Rows are points. The window is the flat piece filled in between its corners: a triangle in 3 columns, a solid with four corners in 4, and so on. A path goes straight from each point to the next, and from the last back to the first. After which points does the path pass through the window?
(in the rows, 128 means zero)

Window:
[[ 97 158 164]
 [133  85 102]
 [187  66 113]]
Path:
(1): [160  25 133]
(2): [191  98 103]
(3): [169  94  76]
(4): [137  31 112]
(5): [112  46 117]
(6): [156 147  97]
(7): [ 88 197 136]
(8): [ 90 118 164]
(9): [ 89 116 154]
(10): [138 125  95]
(11): [143 103  49]
(12): [147  61 176]
(13): [ 82  56 133]
(14): [131 168 144]
(15): [204 100 104]
(16): [166  54 120]
Through the window after points: 1, 5, 11, 13, 15

Window, 6 rows:
[[ 90  73 125  88  83 174]
 [ 95  99 174 141 126  78]
 [119 190 221 202 152 191]
 [ 58 196 162 155 184 224]
 [146 113 130 181 170  71]
 [137 144 177  90  73 105]]
Path:
(1): [117  75 168 104 160 118]
(2): [ 78 156 111 151  98 130]
(3): [102 184 144 206 113 182]
(4): [132 161 249 155 163 160]
(5): [167 146 211 145 145 133]
(6): [ 79 153 154 201  84 126]
(7): [102 150 157 144  64 138]
(8): [146 143 177  70 114 149]
(9): [138 127 206 145 161 172]
(10): [ 64 188 183 169  92 161]
(11): [111 112 124 141  99 111]
(12): [143  78 167  84 190  85]
(13): [153 129 199 141 184 141]
(14): [ 84 175 180 205 106 147]
(15): [114 136 142 155 115 112]
(16): [134  91 165 143 169 113]
Through the window after points: 3, 13, 15

Window (9 x 9):
[[142 188  81  92 185 152  44 147 150]
 [163  51  98  89 131 120 145  69  79]
 [176  88 142 114 131  90 143 129  89]
 [ 88 130 179  95 199 147 179 139  77]
 [103 140  76 141 126 155  60 144 133]
 [176  95  97  84 120  90 237  99  84]
 [ 97 128 202  53 148 147 178 132 125]
 [156 214 107 131 144 165  69  99 126]
 [133 141  93  82 116 125  85 130  66]]
Path:
(1): [195 138 110  90 171 198 152 153  82]
(2): [249 156 112 100 116 174 147 117 106]
(3): [ 66 144 103 111 157  86 140  95 104]
(4): [ 85 138 179  93 164  72 127  88 149]
(5): [142 140 144  90 141 156 141 132 102]
(6): [180 131 129 102 137 165 131 161 121]
(7): [ 73 154  94 142 128 110  84  56  91]
(8): [114 132 104 117 143  78 129  99 105]
(9): [185 107 130  85 104 172 106 151 117]
(10): [164 130 121  80 155 192 135 184  89]
(11): [110 148 133  86 153 113 121 104 139]
(12): [ 58 109 190 106 162  68 151 112 100]
Through the window after points: 2, 4, 10, 12

Window (12 x 12):
[[ 53 127  97  48  93  58 105 164 165 140 103  99]
 [ 88 163 153 106  58  90 127 136 146 101  93 102]
 [178 168  67 115  89 101 109 169 147 180 139 104]
 [102 121  83 139 115  75  84 184 148 112  78 101]
 [102  95 166 130 124 166 152 120  86  99 210 103]
 [ 50 166 179 121 156 149 155 108  16 111 165  80]
 [167 123 144  92 118 146  27 152 163 129 119 114]
 [103 153 157  90 120 119  84  63  45   7 175 102]
 [102 122 133 110 125  91 114 149 168 138 128  21]
 [227  93 156  68 181 164  76  62 132  39 104 143]
 [197 120 154 148 210 152  54  45 159 103 163 157]
 [166  96 162 115 133  59  89 157 145 161 133 105]]
Path:
(1): [ 98  70  91 135  66 114  73  84  73 101 142 115]
(2): [140 140 151 104 147 122 119 147 138 113 137  98]
(3): [125 183 154  92 153 134  79 138 142  77 175 115]
(4): [131  71 135 116  87 120  99  86  55 125  89  88]
(5): [115 121 143 127  90 142  74  62  93 113 108 111]
(6): [129 128 149  94 148 111  87 142 139  87 141 100]
(7): [140 121 145  94 160 111  89 161 144  79 149 105]
(8): [153 112 114 138 109 115  90  52  98 202 121  71]
(9): [122  98 152 111 112  95  97 115  99 118 140 101]
(10): [126 171 149  98 160 104 110 151 131 112 144  98]
(11): [151 143 144  92 157  90 107 206 178  53 162 116]
(12): [124 108 103 143 117 126  56  82 119 157  81 108]
(13): [108  66  90 112 106  69  93 114 111 176 118  82]
(14): [123 220 169  88 101 139 106 192 146  34 121 111]
(15): [138 174 153 119 135  82 100 172 115  65 173 138]
(16): [103  92 109  83  84 141 113  88 121 135  92  55]
Through the window after points: 1, 3, 9, 11
